Each row is a point. Each copy is the shape, with its points in the same order, turned, moved and blurred by noise. Some copies are also mirrored. Which?

Shape, 7 rows:
[[  6  44  10]
 [-35 -17   5]
 [-61 -22 -37]
 [-41  52   4]
 [ 39 -52  12]
 [-35 -13 -14]
 [ -7 -53  19]]
Copy 1, 7 rows:
[[ 21  38  42]
 [-44  -9  24]
 [-66  -1 -11]
 [-31  61  24]
 [ 15 -66  35]
 [-41  -9  14]
 [-19 -54  42]]
Copy 1 is: only turned
Copy 2:
[[ -5  31  -1]
 [-40 -34   9]
 [-60 -54 -33]
 [-52  30 -12]
 [ 32 -58  33]
 [-38 -37 -12]
 [-13 -60  35]]
Copy 2 is: only turned
Copy 3:
[[ -8  55  13]
 [-39 -10  -8]
 [-64 -15 -48]
 [-55  59   1]
 [ 37 -33   1]
 [-42  -6 -20]
 [-11 -39   4]]
Copy 3 is: only turned
Copy 4 (7 x 3):
[[-30  -6 -38]
 [-46 -21  39]
 [-49  10  64]
 [-76   4 -17]
 [ 26 -61  21]
 [-43  -9  32]
 [-11 -68  39]]
Copy 4 is: mirrored

Shape, 12 rows:
[[ -12   46   21   80  -67    6]
 [  30  -18   13  -13    3    3]
 [  -6   29  -74  -51   22    4]
 [  25  -29  -46   43  -19  -30]
 [  -4    8  -14  -57    8    1]
 [ 113   17    4   -5   20  -24]
 [  65  -54   36   40   48   26]
 [-100   59   10  -19    0  -28]
 [  13  -19  -28   -9   33  -36]
 [ -12   31  -47    0   11  -17]
 [  36   27   -9   -2  -56   18]
 [   0  -29  -16  -16   32  -48]]
Copy 1 (12 x 6):
[[-24  42 -24  19 -30 -93]
 [ 25  -8   2 -37  22  -2]
 [-16  26  -6  13  16  86]
 [ 33 -27 -46  35   1  -8]
 [ -5   9  28 -26   5  50]
 [ 99  41  -8 -24  53   4]
 [ 39 -35 -34 -52  85 -39]
 [-81  16  79  32 -15   3]
 [ 27 -25  12  19  35  29]
 [-13  20   1  36  13  30]
 [ 16  46 -29 -27 -27 -11]
 [ 25 -41  26  15  30  25]]
Copy 1 is: mirrored
Copy 2 (12 x 6):
[[  21   58   25   44  -74  -44]
 [  14  -14   19  -38   -6   12]
 [ -44   23  -66  -40   26   16]
 [  13  -22  -24   32  -37   35]
 [ -40    3  -11  -58   12    3]
 [  45   31   28  -40    6   88]
 [  88  -41   39  -14   28   16]
 [-102   39   16   10   11  -63]
 [ -19  -23   -6   -2   22   38]
 [ -32   26  -33    5    8   10]
 [  16   40   -8  -37  -58    6]
 [ -33  -37    7   -3   21   34]]
Copy 2 is: mirrored

Shape:
[[ 35  21  30  46 -17 -26 -41  -5]
 [ 32  49 -64 -42 -39 -32 -24 -16]
 [-59  51   7 -20  15   1  25 -69]
 [-10 -22 -28  -3  -8 -24 -23  29]
 [-19  50  40 -28 -55 -32  -7 -52]
 [-30   4 -14 -35  29 -14 -40 -59]
 [-21 -24 -16  44 -24   4 -77  18]
 [-37  -6 -16 -43  48  43  -2  22]
 [ 43  24 -81  -1   5  29  11 -32]
 [-50  -7   4  48 -51  -7 -63 -71]
 [-13  52 -57   8  37  -1  30 -30]
 [ 36  -3  31 -18   2 -33  31  24]]
Copy 1 (12 x 8):
[[ 56  -5  31  32  -7 -42 -46   8]
 [ 51  69 -69  14 -16 -39  -4  33]
 [-41  55  11 -44 -16 -49  23 -23]
 [ 14 -32 -55   9 -22 -34 -25  18]
 [ 37  57  27 -43 -58 -40  -1   9]
 [  3  26 -39 -50   9 -57 -25 -33]
 [  4 -28 -30  27 -28 -26 -95  -1]
 [-47 -22 -50 -32  28   9   1   7]
 [ 11  56 -64  56  23  -8  14 -21]
 [  5  28   7  -2 -66 -51 -87 -54]
 [-35  45 -33  28  20 -56  29  -5]
 [ 50 -34   0   2  -6 -21  42  27]]
Copy 1 is: only turned
Copy 2, 12 rows:
[[ 18  18  -5  12 -46 -11 -52  18]
 [ 66 -11  -6 -93 -19 -39   7  36]
 [-18  84   0 -39  18 -32  49  -9]
 [  5 -31   5 -12  32 -30 -22  47]
 [  8  63  30 -38 -44 -68  21  34]
 [ -8  39  34 -59  38 -31 -18  -9]
 [ 33  14  12  16  44 -11 -70  63]
 [-33  -3  27 -37  64  36  20  30]
 [ 80 -10 -21 -53  21  28  24 -10]
 [ 57  89  27  16  32 -57 -40  28]
 [  9  24 -53 -51  31   2  36 -14]
 [-20 -39   7   3 -44 -18  19   1]]
Copy 2 is: mirrored

Shape (12 x 9):
[[ 27  25  35 -12  20   8   3 -21  38]
 [ 18 -11  28   7  24 -30 -30 -10  26]
 [ 26 -21   6 -20 -49  24  14 -18 -51]
 [ 12 -24 -29   5  -8  29  -8 -29  40]
 [-19 -20  -2  22  21  11   5 -28 -32]
 [ 31   1 -19  56 -35  -7  16 -19  15]
 [ 18 -26   5 -15   4 -70  17 -37   1]
 [ 24   3  -5 -27  13  22 -54 -17 -43]
 [-39  95  44 -23  18  10 -65 -40  22]
 [-16  49 -27 -32  11   0   2  11   5]
 [ 23 -29 -10 106  10  37   1 -17   9]
 [  0 -31  80  73 -95   7  -8  22   4]]
Copy 1, 12 rows:
[[-26  30  -3   4  35 -28  13  21  24]
 [-32   2  29  29  22 -26 -33  18  21]
 [ 31  -7  15 -18  24  40   3 -51  -8]
 [ 43   9 -15  31  25  -1 -21  14  41]
 [ -7 -31 -29  33   6   5 -23 -22 -10]
 [ 36  18  23  67   5  -7  15 -14   3]
 [  9 -29  40  -2  -6 -58 -22  -7  -9]
 [-14  21  -7  -7  44  28 -62 -20 -19]
 [-84  81 -45   2  18 -37 -35 -39  46]
 [-12  51 -28  -9 -35   0 -22   7   1]
 [ 19 -13 -13 121  37  20  10   6  -2]
 [-25 -16  74  74  14  54  46 -62  62]]
Copy 1 is: only turned
Copy 2 (12 x 9):
[[-17  37  31 -15 -15   8 -15   4  39]
 [-10  -5  34  21 -25 -30  -4   6  29]
 [ 36  12  -9   9   7  53  43  13 -26]
 [ 29  11 -24 -30 -57  -7  23  13  31]
 [ 18  -7 -42  18  16  -5  21 -21  23]
 [ -9  19 -21  18 -23   4  48  54  50]
 [  3  10  43  -8  17 -46  55  21   8]
 [ 52  21  -5  24 -12   7 -23   4 -22]
 [-66  79 -13   6  -5  -8 -68 -32 -19]
 [-17  13 -23 -35  16  -3 -26  29  -5]
 [ 10  -4 -49  56 -28   5  30  24  99]
 [-68 -32  -4  80 -54  63  76  15  16]]
Copy 2 is: only turned
Copy 3:
[[ 26  13   3   0  46  23  -5  39 -12]
 [ -6  -7 -32  14  44  15 -40  37  15]
 [ 13 -28  22 -22 -34   5 -31 -39 -16]
 [ -1 -19   3 -32  63  27  -4 -27  20]
 [-37 -11  31  25  12  33 -26 -16  15]
 [ 22 -45 -16   4  11  52  16 -14  40]
 [-26 -67 -12  13  14 -14 -10  39  -1]
 [  1  23   0  25  21 -20 -47 -42 -12]
 [-16  77 -42  41  49  39  11  10 -75]
 [-20  40  -2   1  13 -12  38   0   2]
 [ 14 -27  17  25  38  92 -30 -27  78]
 [ 20 -26 -51 -43 -52 116 -62   7  17]]
Copy 3 is: mirrored
